Each row is a point. Each copy is the shape, with its points in the same order, stretched, turned, moved and blurred by noise. Say if it was mirrored as well.

Shape:
[[-34 -41]
 [ 25 -39]
 [ -4  24]
 [  5  38]
 [-19  28]
 [-56 -11]
 [-16  -4]]
Copy 1:
[[-21 -57]
 [ 28 -32]
 [-15  13]
 [-17  26]
 [-28   6]
 [-47 -44]
 [-13 -17]]
Copy 1 is: only turned
Copy 2 (7 x 2):
[[-37 -22]
 [ 15 -42]
 [ 19  25]
 [ 15  35]
 [  0  42]
 [-48  16]
 [ -8  11]]
Copy 2 is: only turned
Copy 3:
[[ 32 -28]
 [-18 -23]
 [  8  48]
 [  7  69]
 [ 16  51]
 [ 49   8]
 [ 17  13]]
Copy 3 is: mirrored

Shape, 7 rows:
[[-39 -62]
 [-24  18]
 [  0 -49]
 [ 13  -8]
 [ -5  14]
 [  9  39]
 [ 42 -25]]
Copy 1, 7 rows:
[[  9  63]
 [-47  19]
 [ 26  35]
 [ 15   9]
 [-27   3]
 [-34 -15]
 [ 45 -10]]
Copy 1 is: mirrored
Copy 2:
[[-60  -2]
 [ 10 -25]
 [-36  22]
 [  8  20]
 [ 20  -7]
 [ 40  -6]
 [ -5  53]]
Copy 2 is: mirrored

Shape, 9 rows:
[[  5 -37  36]
 [-33  29   4]
 [  7 -97  28]
 [ -7  -6 -45]
 [-17  36 -10]
 [ 10   0 -22]
 [-13  30   1]
 [ 21  -2 -10]
 [-23  48   2]]
Copy 1:
[[ 15  34  14]
 [-18 -27  42]
 [  8  87 -12]
 [-25 -17 -17]
 [-10 -43  28]
 [  5 -17 -10]
 [ -5 -32  34]
 [  7  -9 -10]
 [-13 -51  39]]
Copy 1 is: mirrored
Copy 2, 9 rows:
[[  9 -29  54]
 [-57 -30  -2]
 [ 55 -55  53]
 [-11 -17 -41]
 [-53 -12 -18]
 [-11  -2 -12]
 [-47 -12  -2]
 [ -3   3   4]
 [-66 -10 -10]]
Copy 2 is: only turned
Copy 3:
[[ -2 -12  53]
 [ 16 -35 -13]
 [-44  17  69]
 [ -4  27 -39]
 [ 26 -20 -23]
 [ 13  19 -14]
 [ 25 -24 -12]
 [ 19  17   3]
 [ 32 -36 -18]]
Copy 3 is: mirrored

Shape:
[[-33  -3  -1]
 [  6 -10 -29]
 [  7  -9  -2]
 [-12  -5  23]
 [-59   6  41]
 [-37   9  61]
 [ 29 -53 -41]
 [-25  25  16]]
Copy 1, 8 rows:
[[-17   6 -37]
 [ -7   6  20]
 [  3  -4  -2]
 [ 13 -12 -34]
 [ -4  -4 -82]
 [ 17 -14 -86]
 [-21 -23  53]
 [ 14  16 -45]]
Copy 1 is: mirrored
Copy 2:
[[ 25  -2   3]
 [  5 -49 -10]
 [ -8 -33   5]
 [ -4  -5  16]
 [ 26  48  20]
 [ -2  39  28]
 [  1 -99  14]
 [  7  20 -10]]
Copy 2 is: mirrored
Copy 3, 8 rows:
[[-29  14 -13]
 [ -2  -2 -53]
 [  9   6 -24]
 [ -1  12   6]
 [-33  29  37]
 [ -7  30  49]
 [  7 -40 -65]
 [ -5  40   1]]
Copy 3 is: only turned
Copy 4:
[[ 26 -22  -2]
 [ -1   2 -46]
 [-10  -1 -18]
 [  1 -11  16]
 [ 40 -33  51]
 [ 13 -23  64]
 [-37 -18 -76]
 [ 31   6  21]]
Copy 4 is: mirrored

Shape, 7 rows:
[[ 43 -21 -17  65]
 [-14  21 -17  -3]
 [ 12 -58  -4  41]
 [-25  40  23 -10]
 [ 41 -22  -2  19]
 [-16   0   1  -4]
 [ -8 -21  -6  -8]]
Copy 1:
[[ 80 -53   8  59]
 [-20 -21 -23 -23]
 [ 73 -41  51   5]
 [-32  48 -21 -14]
 [ 32 -34  32  35]
 [ -8   7  11 -17]
 [  2 -19  29 -22]]
Copy 1 is: mirrored
Copy 2 (7 x 4):
[[-10 -17  62  67]
 [-12  18  -7  -5]
 [-13 -52  10  56]
 [ 35  15 -22 -21]
 [ -3 -22  42  14]
 [  0  -6 -20  -3]
 [-15 -20 -18  -6]]
Copy 2 is: mirrored

Shape, 8 rows:
[[-39 -55 -24  10]
 [ 20  16 -38  15]
 [ 18   2   3 -59]
 [ 11  30  20 -44]
 [ -6 -25 -28  15]
 [  2  20  10  32]
 [ 16 -35 -11 -39]
 [-12  29 -38  14]]
Copy 1, 8 rows:
[[-52 -52  38 -25]
 [ 27 -20 -38  -2]
 [ 26  53  26 -32]
 [ 21  65   4  -8]
 [ -7 -40  12 -10]
 [  0  -6 -26  53]
 [ 18  13  46 -40]
 [ -4 -12 -56  -8]]
Copy 1 is: only turned
Copy 2, 8 rows:
[[-50 -39  -1  33]
 [ 10  27 -43  22]
 [ 11 -21 -21 -41]
 [ 15  14  -7 -51]
 [-14 -10 -17  35]
 [  9  36  12  12]
 [  5 -43 -18   1]
 [-15  39 -44   6]]
Copy 2 is: only turned
Copy 3, 8 rows:
[[-38 -38 -70 -41]
 [ 24  20 -46  10]
 [-12  46  14 -52]
 [-14  43  28 -18]
 [ -5 -17 -57 -17]
 [  4 -14 -12  31]
 [ -7  10 -17 -65]
 [ -2  28 -55  20]]
Copy 3 is: only turned

Shape, 11 rows:
[[-24  46  35 -13 -12  -7]
 [ -8   0 -48 -58 -12  11]
 [-36  15  -8 -28 -18 -35]
 [ 28  -8  24  21  38  -8]
 [  7  15 -46 -17  -9  55]
 [ -3   0  29  -7  11 -10]
 [ -1 -56  23  45  35  11]
 [ -2  -4  75  -7   8   0]
 [-15 -25  35  38  23  26]
 [  2 -17 -36   2 -36  23]
 [ 24  13  45   0   0   3]]
Copy 1, 11 rows:
[[-10  -7  25  -9  -1  51]
 [ 41  35 -31 -13 -46  -9]
 [-12  19   9 -39 -14  29]
 [ 22 -39  19  -6  11 -35]
 [ 27  29 -40  37 -42 -18]
 [ 13 -33   9 -22   7   1]
 [  9 -73 -27 -14  43 -69]
 [  6 -77  11 -28  20  13]
 [  4 -64 -23  -1  44 -34]
 [-25   3 -41   8 -37 -27]
 [ -4 -44  19  -2  -9   9]]
Copy 1 is: only turned
Copy 2 (11 x 6):
[[-31  51  -4   2 -13 -49]
 [ -5  23  66 -26  15  14]
 [-21  31  65 -18 -41 -28]
 [ 55   1 -50  21   5  -1]
 [-19  -2   7  22  60  16]
 [ 15  29 -14   1 -19  -5]
 [ 36 -41 -59  36 -25  54]
 [  7  59 -50   2 -27   7]
 [  0 -25 -63  37 -18  27]
 [-10   6  37  40  19  44]
 [ 21  57 -42  19  11  -3]]
Copy 2 is: mirrored

Shape:
[[ 16 -29   9   0 -20  -3]
 [ 13 -14  47   5 -12  17]
 [-14  35 -23 -15 -32 -54]
 [ 50 -14  16   1   2  29]
 [ 18 -13  12  28   9 -14]
 [ 24 -17  24  14 -28   1]
 [-52  50  57 -23  28 -14]
 [-34   4 -54  -4  -7 -23]
 [-19  27 -39  23 -39 -20]]
Copy 1 (9 x 6):
[[-31  22   5 -20  -8 -11]
 [-19  41  -6   7 -33  -1]
 [ 10 -33 -24 -27 -18  15]
 [-30  18  23  20  -9 -10]
 [ -4  15  24 -25  -7  -1]
 [-33  34   5 -11 -28  -5]
 [ 74  11 -38   3 -34  17]
 [ 31 -44  -6 -39  18 -26]
 [  1 -40   9 -33 -26 -20]]
Copy 1 is: only turned
Copy 2:
[[-28  10 -23 -15  -1 -29]
 [-13  43 -29 -32  -9  20]
 [-66 -27 -14  72  37   4]
 [ -1  36  19 -16 -24  10]
 [ -6  -8 -16  23 -24 -19]
 [-29  32 -25  -5  -4 -17]
 [  9 -15 -17   6  -2 111]
 [-24 -51  -9  34  39 -32]
 [-35  -5 -28  60  45 -30]]
Copy 2 is: only turned
Copy 3 (9 x 6):
[[ -14   33   22    6  -27  -19]
 [ -39   20   37  -16  -58    3]
 [  12  -51   12   19  -48  -49]
 [ -43   40   39  -26   12  -13]
 [ -37   30   -8  -18  -26  -30]
 [ -41   29   33   -4  -38  -24]
 [   2  -52    4  -52 -119   19]
 [  39  -22  -28   40  -13  -17]
 [ -17  -38   -5   42  -22  -33]]
Copy 3 is: mirrored
Copy 4 (9 x 6):
[[ -8  -6 -28  -6  -4  28]
 [  3  11  -2  31  22  48]
 [-20 -72 -17   0   9 -67]
 [ 24  30 -36  22  13  32]
 [ 21 -22 -11 -16   8  22]
 [ -3 -10 -18   6  21  41]
 [ 13 -26  50  64  24 -40]
 [  2 -37 -14 -59  -7 -68]
 [ -4 -51  -2 -43  43 -54]]
Copy 4 is: only turned
